Every row gives one point. Each copy is the shape, with its points in the same order, stretched, turned, moved and blurred by noise. Some copies are also mirrored. Which?
In the rows, zero is written as 128.

Shape:
[[132 116]
 [145 148]
 [ 77 142]
 [116  65]
 [204 137]]
Copy 1, 5 rows:
[[113 108]
 [141 108]
 [113 154]
 [ 62  88]
 [150  64]]
Copy 1 is: only turned
Copy 2:
[[146 118]
 [148 164]
 [ 76 135]
 [147  73]
 [229 174]]
Copy 2 is: only turned
Copy 3, 5 rows:
[[111 141]
 [ 96 167]
 [ 48 122]
 [154  93]
 [141 190]]
Copy 3 is: only turned
Copy 4 (5 x 2):
[[123 108]
 [156 107]
 [132 173]
 [ 81 111]
 [155  52]]
Copy 4 is: only turned

Shape, 10 rows:
[[ 86 206 232 141]
 [154 133 124 153]
 [142  78 110 140]
 [141  75 169 140]
 [149 128 153 133]
 [ 95 125 114 125]
 [134 145 113  62]
 [145 156 214  30]
 [140  70 115 152]
 [125 102 137 138]]
Copy 1, 10 rows:
[[120 135 198 232]
 [183 134 141 117]
 [149 101 114  92]
 [144  87 166 107]
 [148 128 158 121]
 [112 124  96 139]
 [ 96 180 121  99]
 [ 63 162 213 121]
 [155  96 113 101]
 [142 115 122 121]]
Copy 1 is: only turned
Copy 2, 10 rows:
[[140 202 233 142]
 [128 142  98 134]
 [132  77  89 138]
 [163  87 120 183]
 [156 136 115 134]
 [110 100 142 110]
 [164 121 123  67]
 [242 162 192 101]
 [133  72  82 157]
 [137 101 119 144]]
Copy 2 is: only turned
Copy 3 (10 x 4):
[[ 23 185 185 113]
 [126 121 114 174]
 [165  81 125 173]
 [132  93 171 180]
 [128 133 146 173]
 [135 109 124 122]
 [193 166 142 142]
 [164 218 231 156]
 [152  69 127 176]
 [132 100 143 156]]
Copy 3 is: only turned

Shape (9 x 6):
[[ 62  90 128 130 136 191]
 [163 164 107 167  91  46]
 [144  91 123 108  98 141]
 [ 80  97 128 161 159 137]
 [ 86 143 122  79 109 129]
 [182 113 132  81 145 127]
 [176 208 125 149  76  95]
 [ 79  68 127 144 123 140]
 [161  63  47 107 151 150]]
Copy 1:
[[ 58 114 164 115 165 218]
 [119 101 101 148 107  28]
 [105 128 109  82 103 155]
 [ 76  80 156 133 185 159]
 [ 84 167 139  91 155 136]
 [165 144  82  81 137 132]
 [153 142 130 164  87  53]
 [ 54  83 144  97 156 172]
 [ 94 121  10 110 141 170]]
Copy 1 is: only turned
Copy 2, 9 rows:
[[ 80 131 175  86 194 144]
 [145 134 102 169  11 119]
 [108 119  90  99 128 133]
 [121 114 188 113 157 134]
 [ 95 184 117 118 118  92]
 [153 134  64 126 139 126]
 [111 153  69 206  36 149]
 [100  99 166  78 150 122]
 [170 141 109  51 131 159]]
Copy 2 is: mirrored
Copy 3, 9 rows:
[[ 84 155 110  88 114 208]
 [165 126 146 114 106  23]
 [151  95  97  93 102 144]
 [ 78 145 126 125 124 144]
 [155 158 122  77 152 170]
 [172  75 109 137 138 137]
 [195 131 187 116 105  67]
 [ 95 147  93 102 101 158]
 [ 95  36 123  77 122 139]]
Copy 3 is: mirrored
Copy 4 (9 x 6):
[[ 86  98  74 115  92 134]
 [183 149 124  86 144  44]
 [145 104 137  91  81 133]
 [106  86  85  95 148 114]
 [ 71 139 123  84  79  98]
 [138 146 180  99 123 172]
 [162 212 117 123 115  67]
 [105  58  95  98  92 112]
 [161 113 110  25 100 187]]
Copy 4 is: only turned

Shape (13 x 9):
[[159 102 115 106 180 135 163  98 189]
 [206 104 114 126  74 137  84 128 158]
 [126 135  56  74 163  70  99 106 139]
 [189 103 123 105  77 134 129 130  97]
 [ 89 147 120 178 200 164 152 177 116]
 [129 120 125 190 163  96 189 102 115]
 [157 171 109 104 154 112 129 146  95]
 [164 121 157 171  93 204 156  54 175]
 [ 54 120 199 164 129 178 167 126 237]
 [157 191 106 157 160 153 184 171 149]
 [103 120 197 142 126 121  70 139 184]
 [ 88 148 183 156 127 132 124 138 140]
 [144 137 132 139 195 131 177  98 144]]
Copy 1 (13 x 9):
[[123  91 127 176 147 163 138  70 155]
 [ 87  56 143 107  67 138 131 113  84]
 [144 108  47  92 139 132 110  54 124]
 [ 95 113 135 104  80 171 155 134  75]
 [116 152  85 174 187  58 147 165 167]
 [141 172 122 198 111 104 132 106 130]
 [ 86 157  97  99 158 124 128 109 112]
 [ 60  89 155 223  71 180 110 139 123]
 [151  85 159 217 132 138  66 193 219]
 [ 51 148 118 144 147  89 146 119 190]
 [160  75 147 144 138 108  44 164 125]
 [135 135 133 158 139 114  69 178 140]
 [110 147 119 192 161 140 127  87 143]]
Copy 1 is: mirrored
Copy 2, 13 rows:
[[161 113 109  65 113 111 140 110 190]
 [207 125 133 125  54 157 132 158  99]
 [128 184  47  89  75 124  96  72 153]
 [174  88 103 149  66 140 175 119 103]
 [101 107 132 129 222 155 138  94 151]
 [131  81 121 127 172  72 121  61 147]
 [140 142  90 114 123 137 170  72  97]
 [155  35 194  75  98 123 131 168 105]
 [ 69 106 220 101 153  93 135 216 193]
 [151 131 107 103 207 121 171 127  94]
 [118 160 216 127  86 128 125 157 156]
 [ 87 124 185 136 134 116 145 130 128]
 [138  97 124  77 152 101 149  72 157]]
Copy 2 is: mirrored
Copy 3:
[[109 117 170  95 201 123 170 157  95]
 [197  97 125  96 162 161  88 146 130]
 [ 78 183 142 103 200 100  85 135 116]
 [190 136 128 114 132 141 101 168  89]
 [ 65 127 139 213 138 153 181 149 134]
 [ 95 113 229 162 122 114 140 146  98]
 [141 187 134 158 147 109 137 149 133]
 [157  85 184  71 119 206 174  98  79]
 [ 41  18 140  95  99 149 218 104 112]
 [124 150 156 159 128 149 195 184 173]
 [106  43 112 136 132 101 135  78 135]
 [ 93  86 134 153  93 114 159  94 123]
 [107 137 193 141 163 117 183 141 100]]
Copy 3 is: mirrored
Copy 4:
[[114  67 139  59 162 132 137 155 204]
 [151  41 118 114  87 188 154 153 123]
 [150  89  77 111 170  84  61 145 186]
 [148  71 146 107 119 155 168 171  84]
 [ 82 168 175 131 183 184 106 130 154]
 [ 92 107 192 140 175 118 165 125 170]
 [164 112 141 121 176 144 101 136 127]
 [104  80 154  54  81 172 228  88 150]
 [ 58 163 173  59  29 158 164 138 183]
 [165 169 154 129 167 192 149 123 169]
 [ 92 103 198  88  48 159  86 132 159]
 [ 98 132 187 107  73 146 131 123 138]
 [113 105 179  83 182 123 139 114 193]]
Copy 4 is: only turned

Shape:
[[145 154 110  97 110 146 133 151 124 130 135 159]
 [127 122 141 120 131 107 103 122 153 113 129 106]
 [136 152 142 100 140 141 117 122 159 128 126  92]
 [139 126 148 105  58 112  98 104 138 126 125 110]
 [137 143 124 121 146 138  97 127 114 141 146 147]
 [135 121 125 104 132 152 223  87 132 156 141 109]
 [118 151 137 109 123  78 123 117 143 115 144 140]
 [140 118  71 104 138 134 115 142 140 156 128 131]
 [ 86 133 115 109 130 139 121 148 141 117 140 102]
 [142 122 149 137 110 140 103 111 153 249  31 100]
 [117 130  84 168 124 130 100 130 120 114  97 108]
 [142 131 147 148 134  94 140 146 137 115 138  95]
 [122 128 142 137 123 118 125 133 142 132 163 111]
 [135 102 107  95 129  79 145 134  64 111 130 139]
 [143 120 152 106 130 153 148 128 155 120 144 168]]
Copy 1:
[[ 96 134 155 127  95 150 107 137 153 151 112  73]
 [137 128 110 109  92 100 118 120 137 127 117 167]
 [126 144 128 106 116 115 116 104 175 154  95 155]
 [137 144  73 103  27 118 128 108 143 123 118 117]
 [132 155 144 128 115 138 118 130 130 143 127 105]
 [110  88 103 177 172 118 131  42 183 140 125  86]
 [122 116 116 112  97  81 157 140 141 120 140 145]
 [ 88 126 120 144 141 136 107 142 115 170  79 102]
 [ 81 116 138  71 109 124 104  88 132 141 104 141]
 [121 147  48 178 129 244 156  84 143 197 141 170]
 [120 158  86  93 149 150  94 125 116 119 109 133]
 [122 122 127 141 104 105 122 111 147  96 122 167]
 [106 135 119 143  90 108 115 108 129 118 130 151]
 [149  82 121 115 116 105 158 123  99  94 102  73]
 [141 102 134 138  96 143 104 127 163 149 159  93]]
Copy 1 is: only turned
Copy 2:
[[127 113 130 101 111 137 103 162 135 103 132 146]
 [138 117 122 138 149  83 121 120 129 107 115  92]
 [143 100 125  91 143  74 113 113 128 114 103 121]
 [101 136 107 116 159  70 106 173 147 121  75 111]
 [135 109 128 119 132 139  85 121 117 128 122 136]
 [ 81 126 135  71 108 123 170 117 125 154  94 156]
 [120 123 142 169 143 113 126 122 152 105 115 133]
 [118 109  95  89 116 118  96 134 108 118 165 149]
 [147 102 149  97 162 111 112 120 144 125 178  94]
 [153 180  77  93 161  36 109 161  24 130  56 213]
 [138 163  82  93 142 108  70 117 135 120 179 104]
 [155 132 137 154 126  80 146 125 147 134 124  91]
 [140 107 133 137 138 105 138 130 139 156 127 100]
 [ 91 169 151 149 103 124  87 135 145  84 157 121]
 [117  99 129 129 123 141 150 141 111 103 102 123]]
Copy 2 is: only turned
Copy 3:
[[117 161 105 121  91 125 149 153 153 137 125 154]
 [126 128 121 103 132 110 130 133  99 119 121 124]
 [135 165  93  76 135 101 105 166 125 127 116 132]
 [102 125 139  65  84 103 169 108 124 152 142 122]
 [105 167 120 140 120 126 116 136 111 153 106 152]
 [145 123  48 120 134 120 118 146 190 160 156  94]
 [123 132 105 128 110 103 152 105 104 130 103 107]
 [ 97 139  95 117 143 131 150 169 131 146 107 165]
 [115 148  83 105 125 157 129 175 119 105 117  87]
 [ 88 221 143  80 215  67 166 169 114 223 164 204]
 [131 114 136 134 135 145 142 186  81 157  99 126]
 [174 118  91 117 125 123 134 125  78 130 130 126]
 [125 129  85 123 112 134 119 129  97 135 134 114]
 [147 106 117 142 122 160 180  81 142 136 101 117]
 [110 152 122 144 103 112 132 137 170 108 159 142]]
Copy 3 is: only turned
Copy 4 (15 x 12):
[[117 151 101  92 148 130 119 149 153 153 115 152]
 [131 115 131 138 102 146 134 126 140 139 157 151]
 [115 135 108 159 104 146 134  91 128 152 114 159]
 [159 115 139  92  81 123 131 154 108 159 118 203]
 [119 156 116 123 143 114 103 135 140 121 147 148]
 [159 105 124 146 174 129 117 116 103 116  70  99]
 [163 125 143  87 147 156 130 111 145 141 163 157]
 [ 76 108  96 107 141 117 115 141 151 183 154 114]
 [ 82 119 128 145 139 168 139 156 122 160 128 138]
 [ 32  96 165  90  38   8 148  65 109 109 113 163]
 [ 93 135 135 131 115  79 176 177 140 162 167  97]
 [155 123 167 153 125 123 153 130 179 141 134 128]
 [134 112 145 157 151 130 130 140 145 134 130 164]
 [176 133 178  71 132 157  91 187 153 150 138  66]
 [144 117  77 129 143 146 102 134 135  87 127 159]]
Copy 4 is: only turned

Shape, 16 rows:
[[160 120 113  72 119 124  80 110 112 165 177 125]
 [142 102 171  88 147 119 102 111 118 142 183 159]
 [146  82 152 113 128 122 128  91 153 118 175 129]
 [134 104 113 130 140 108 152 143 165 125  82 116]
 [ 68 128 102 155  69 112 136 143 181 160 120  70]
 [119 125 107 136 154 179 133 122 123  94  88 131]
 [144  96 134 127 111 138 105 108  96 137 130 116]
 [150 167 119 137 129 165 158 135 148 111  99 128]
 [104 131 117 133 161 136 173 127 129 138 102 133]
 [145 133 115 164 174 148 117  88 146 126 104 147]
 [130 150 123 132 134 133 157 114 129 130  86 125]
 [120 127 102 128 133 139 182  98 158 131 118  76]
 [ 92 137 124 130 110 102 117 153 148 134 145   7]
 [121 123 138  75 124 102  87  87 116 106 152 121]
 [137 146 115 175 136 129 153 113 118 110  85 130]
 [130 103 173  93 117 127  95  94 146 162 137 105]]
Copy 1 (16 x 12):
[[137  87 113 108 109 141 138 143 132 166 182 104]
 [133 113 112 118  92 109 138 159  97 149 173 136]
 [155 140 117 135 120  93 120 137 115 121 175 123]
 [148 146  89 140 157 103 143 105 127 121 111 108]
 [130 146 130 176 145  84 134  60 154 152 134  83]
 [115 134 105 153 133 143 150 111 107  74 112 117]
 [120 127 134 102 116 129 145 120 116 119 150 102]
 [130 151 100 163 131 157 119 120 102 109 102 107]
 [122 147 107 160 152 130 159 125 113 125 116 126]
 [129 118 120 152 137 112 138 157  99  91 115  95]
 [114 156 101 147 138 139 136 127 114 122 112 101]
 [142 166 108 167 154 129 143 119 146 115 137  95]
 [140 156 136 145  95 107 161  84 197 150 130 103]
 [105 121  87 126  96 106 125 137 147 140 170 118]
 [110 156 122 149 145 131 120 130 111 101  92 113]
 [136 139 111 116  94 102 158 132 118 148 168  78]]
Copy 1 is: mirrored
Copy 2:
[[146  83  87 116 138  78 137  93 124 179 153 104]
 [136 105 113 126 186  83 169  96 144 146 125  88]
 [152  73 134 173 164 112 155 124 168 147 138  51]
 [133 110 181 176 100 162 136 150 143 115 153 175]
 [171 122  65 206  99 191 167 188 149  93 189 137]
 [138 133 191 137 108 132 107 171  81  77 109 111]
 [125 109 111 147 169 112 103 144  97 143 136 103]
 [150 106 171 121  93 180 131 180 138 118 110 137]
 [124 126 167 144 102 169 169 144  94 107 126 146]
 [170 155 188 150 122 125 112 125  99 154 111  98]
 [130 125 153 147  98 175 140 148 110 120 107 143]
 [149  80 160 195  83 170 155 158 116 107 119 107]
 [163  95  65 223 117 112 205 212 133 100 130 165]
 [123 123  80 154 127  72 151 112 125 138 105  75]
 [128 149 159 152 102 170 121 165 101 148 106 130]
 [161  99  93 172 183 113 142 115 133 117 118  91]]
Copy 2 is: only turned
